Rows are points. Any point is a mix of the corners, with weights that add up to 1. It lies inside the corners' shape when no weight is negative. Say inside or outside, and name the corners with a negative weight.
In the rows, zero is written as 128.

Corners:
(1): [105 194  90]
(2): [ 91 109 141]
(3): [144 101  91]
(4): [199  45 163]
Points:
[166 108  89] => outside (2)
[102 140 120] => inside
[148 112 116] => inside
[109 158 105] => inside
[171  85 143] => inside
[134 116 144] => outside (3)
[151  77 116] => outside (1)
[117  97 143] => inside

Corners:
(1): [ 91  82 172  88 157 147]
(2): [120 109  89  51 139 138]
(3): [169 140 136 156 141  56]
(4): [ 82 133 168 103 151 167]
(5): [169 110  79 135  73 171]
(6): [161 128  66 175 131 122]
(7): [ 31 102 158 120  93 171]
Points:
[ 90 116 139 128 117 143] => inside
[103  93 128 103  89 159] => outside (4, 6)
[ 69  90 179  99 127 158] => outside (2, 6)
[147 120  91 149 131  94] => outside (4, 5)
[107 110 166 102 142 122] => outside (6)
[130 111 103 138 113 134] => outside (4)

Corners:
(1): [164 138 168 147 157 106 182 112 103]
(2): [ 98 135 123 197 133  99 165  95 102]
(3): [ 66 177 123 112 130 173 134 114 140]
(4): [136 139 165 175 125 153 170 110 131]
(5): [156 165 157  77 137 141 147 249 116]
(6): [149 129 125 157 110 143  76  94 142]
(7): [139 127 171 180 218 101  63 114  80]
(8): [ 12 187 204  74 122 146 164 151 128]
(9): [130 140 130 169 117 108 163 119 171]
(10): [134 183 106 185 109 133 111 114 136]
Points:
[ 94 157 160 135 126 129 155 132 141] => inside
[136 145 159 148 145 118 165 118 114] => inside
[113 157 157 128 137 138 143 149 126] => inside
[156 137 134 173 140 143 114 110 113] => outside (8, 9)

Corners:
(1): [130 142  97 121 122 119 107 118 131 109 156 135]
(2): [132 128 188 139 103 120  19 124 104 116 134  59]
(3): [143 155  97 144 249 138 174 131 142 113 135 128]
(4): [145 127 122 119 122 147 130 116 132 122 114 140]
(5): [105 133 142 132 172 138 153 179 122 123 133 154]
(6): [157 119 114 136 115 123 147 175 112 113 143 139]
(7): [137 110 124 126 119 128 156 116 132 165 153 152]
(8): [141 149 130 132 119 102 159 122 130 117 139 137]
(9): [131 136 117 121 118 112 120 135 110 160 110 125]
(10): [128 128 112 169 106 134 154 120 136 155 126 144]
(11): [128 121 105 131 129 138 147 167 162 120 142 102]
(12): [136 159 128 128 117 150 139 144 106 132 150 124]
(13): [124 111 108 123 129 130 151 122 102 118 139 133]
Points:
[131 133  92 135 141 143 170 145 134 123 148 156] => outside (2, 8, 9)
[133 124 130 136 129 137 144 144 131 134 140 124] => outside (1, 9)
[141 138 104 142 168 131 166 142 145 120 138 145] => outside (2, 9, 12, 13)
[135 132 125 130 112 128 129 125 118 130 133 141] => outside (3, 11)
[129 141 130 127 146 128 124 142 111 116 134 129] => outside (7, 10, 11)
[129 138 134 133 134 129 135 108 110 141 122 134] => outside (1, 6, 11)

Corners:
(1): [ 97 128 115 142 123  99 128 131 154 132 102 153 163 152 131 125 107 130]
(2): [122 120 179  72 120 128 108 127 123 143 143 131 158 126 135 130 129 139]
(3): [114 123 126 148 155 193 149 135 128 143 146 182 158 128 136 132 109 105]
(4): [116 100 125 125 131 166 107 143 135 142 143 141 136 120 144 122 148  56]
(5): [142 131 126 134 120 152 115 123 119 142 128 153 147 139 123 231 100 137]
(6): [124 104 104 127 145 123 137 150 124 126  93 108 110 155 137 135 148 144]
(7): [139 114 116 122 123 120 111 177 126 142 118 121 172 129 128 120 108 145]
(8): [ 95 119 133 143 131 135 111 129 115 121 147 114 127 125  79 110 114 144]
(9): [127 127 159 137 121 128 117 130 207 138 135 142 169 117 148 107 116 140]
(10): [ 75 121 113 151 122 114 206 221 133 132 119 136 122 129 146  90 215 140]
(11): [114 159 140 137 151 109 109 131 123 111  97 123 138 122 120 157  99 131]
(12): [130 129 126 127 114 144 129 154 134  89 134 116 120 207 134 119 134 151]
(13): [142 115 110 120 124 101 111 122 139  76 135 138 135 148 141 114 165 142]
(14): [142 113 141 157 134 117 123 127 116 131 159 144 120 125 106 125 118 109]
(15): [135 159 121 143 101 108 121 128 121 117  73 111 142 114 140 114 114 124]
(16): [106 129 133 154 122 111  98 133 114 139 160 119 110 117 131 111 103 124]
(17): [137 149 130 134 157 128  93 127 127 143 164 117 115 159  88 112 121 152]
(18): [130 137 119 140 119 111 128 124 115 125 144 103 182 138 141 165 102 120]
(19): [134 143 116   7 139  94 118 135 141 134 153 103 119 145 104 159  97 129]
Points:
[111 133 136 121 128 126 123 139 140 136 136 137 132 135 122 127 121 125] => outside (6, 7, 13, 18)
[122 131 123 123 132 121 128 141 119 126 131 128 137 143 123 135 120 141] => outside (4, 9)
[127 128 128 121 122 112 111 138 123 123 135 122 138 136 125 129 126 130] => outside (3, 6, 9)
[119 127 132 125 136 121 125 142 131 125 137 129 139 141 124 126 122 137] => outside (4, 5, 15)

Corners:
(1): [106  91 120 159 136 110 121 123  78 166 171 103  93 106 181 167 111  86
 142 170]
(2): [149 150 181  83  99 136 200  89  77 110 156  91  63 145 136 109  80  95
 115 110]
(3): [105 101 126 122 118  83 108  68 113 163 190  94 166 122 153 181  93  96
 134 123]
(4): [158 101 172 150 105 110 116 124  76 122 128 133 151 145 148 175 118  37
 129 175]
(5): [174 130  88 126 160 180 190 108 208  86  79 183 118 195 117 135 109 125
 127 153]
(6): [ 96 158 186 158 140 146 128 105  84 103 109 145 146 115 177 153  95 149
 101 163]
(7): [126 170 198  98 115 110  62 215  50 142 152  84  26 109 156 154  82 126
 134  80]
(8): [138 177 141 160  91 118 170 101 241  76 111 193 166 161  83  70 157 131
 132  97]
(9): [215 195 151 109 112 120  98 161  44 109 138  84  56 152 149 113  95 115
  95 120]
(10): [134 142 107 102  86 125 177 111 180 112  72 178 184 142 115  78 178 191
 130 118]
(11): [ 97 110 116 124 118 128 141 116  98 181  98 179 192 125 190 141 115  91
 141 173]
(12): [161 185 189  93 174  92 113 206  31 169 184  38  29 134 172 134  89 135
 121 109]
(13): [202 182 149 151 133  90 121 194  93 140  91  66  46 117 143 160 109 127
 160  71]
(14): [159 134 111 128 162 195 193  96 192  48 115 188 171 136 122  79 158 158
 104 119]
(15): [100 138  66 129 146 111 138 110 201  64  96 164 155 142  75  78 105 163
 166  96]
(16): [102 119 122 111 176 129 133 112 167 175 148 164 171  54 161 175  97  88
 160 215]
(17): [131  49 116 127 149  80 171  86  83 175 123 138 131 113 148 180 109 110
 104 119]
(18): [116 119 105 106 132 147 194 109 233  69  96 176 173 146 147  91 113 142
  97 146]
(19): [147 152  90  98 145 147 202 149 176  78 108 169 146 148 123 131 143 142
  92 132]
(20): [101 136 170 170 121 128 159 143 125 153 137  90 161  80 130 160  58 120
 120 169]
(21): [108 112 114 135 158 110 131 120 114 174 111  95 150  83 122 147 164  84
 109 138]
Points:
[127 136 129 128 135 126 151 125 139 127 124 132 132 122 137 133 107 128
 127 137] => outside (4)
[136 128 129 123 134 124 145 126 117 130 122 130 129 125 147 139 113 118
 125 139] => outside (8)
[113 127 122 132 157 158 180 106 168 107 120 164 167 126 135 116 125 107
 120 169] => outside (3, 7, 9, 10, 13, 17)
[134 148 137 126 133 136 149 136 135 112 116 139 128 126 139 125 117 127
 124 138] => outside (3, 17)
[131 131 123 120 133 137 163 118 161 103 114 151 147 133 142 116 120 131
 115 138] => inside
[131 147 146 120 126 125 130 132 129 117 129 122 118 124 148 136  84 129
 140 153] => outside (8, 11, 14, 17, 19, 21)
[134 136 128 123 139 123 144 128 132 121 123 132 123 132 137 131 111 128
 129 128] => inside

Corners:
(1): [121  84 143 133  72 139 143 161  99  98 157 125 165 154 165 176 171 106
 113 141]
(2): [181 153  57 120  61 176  82 171 166 111 140 119 159  83 125 117 171 162
  63  80]
(3): [200 125 152 160 112 162  67 179 153  83 177 103 161 110  72 140 144  91
 131  86]
(4): [149 107  81  97  95 125 135 163 133 107  82 183  74 148 122  73  70 113
 181 119]
(5): [124 130 122 149 120  24 184 177 120 196 123  22 155 136 181  94 152  90
 171 164]
(6): [136  98 140 140 130 147 142 139  93 166 107 197 125 130  91  79  93 115
 106 159]
(7): [101 147 125 115 113 104 128 113 108 124 135 117 151 122 102  96 127 144
 218 196]
(8): [106 103 140 110 128  79 132  79 134  96 136 143 179 103 125  87  99 114
  97 168]
(9): [102  99 167 178 169 126 189  73  83 155 136  96  76 141 130 142  88 110
 199 100]
(10): [149 128 129 105 146  66 161  72 110 141  33 161 120 112  75  68  95 205
 194  77]
(11): [137 103 110  64 189 172 120 153 129 152 122  64 104 155 141 125 173  70
 172  89]
(12): [173 115 190 164  96 165  97  72 113 103 145 102  85 172 129 190 150 107
  89 121]
(13): [152 121 186 182 102 136 130 134  72 155 137  87 132 182 135  65  95 199
 166 124]
(14): [129 141 122 123 126  95 145  84  63 171 142  80 119  91 155 123 185  66
 153  56]
(15): [150  73  71 123  52 101 122 152 195 150  71 121 198 124 135  42 160 133
 168 162]
(16): [153 165 144 206  98 106 197 128  66 146  99  93  81 130  59  77 136 123
 151 118]
(17): [ 86  98 117 140 170 182  42 113 124 123 180 107 188 178 123 190  87  84
  94  98]
(18): [127  91 103 128 189 128  93 129 166 126 120 165 142 145 156 118 180  66
 147  86]
(19): [ 74 117 148  58  82  65 205 114 125 189 170  82  99 161 107 108 109 150
 179 160]
(20): [ 95  39 165 124 113 123 101 150 107 100 104 138  76 138  99  98 125 119
 176 155]
(21): [105 180 135 115 120 181 135 119 169 166 128 136 163 141 133 131  93 128
 167  67]
Points:
[156  99 126 139 102 130 113 154 128 116 120 126 126 145 107  99 126 128
 120 133] => outside (7, 9, 14, 21)
[136 129 131 144 108 121 145 129 112 134 125 113 124 132 107 107 130 122
 142 119] => inside
[131 109 129 128 126 125 131 127 122 134 120 131 132 138 125 115 135 116
 148 118] => inside
[131 107 131 123 123 131 130 135 120 141 123 108 130 143 126 105 134 119
 158 125] => inside
[135 131 108 106 106 133 126 123 135 122 130 134 141 122 112 120 139 113
 132 117] => outside (5, 9, 13, 20)
[126 106 132 127 110 113 143 125 117 143 116 112 130 142 120 100 119 119
 165 133] => outside (2, 18)
[127  99 183 187 153 183  76  97  92  80 135 173 125 171  88 150  74 125
 128 117] => outside (2, 5, 11, 14, 15, 19)
[130  87 152 113  81 120 162 129 127 106  94 153  98 146  93  98 109 137
 186 173] => outside (2, 5, 13, 14, 17, 18)
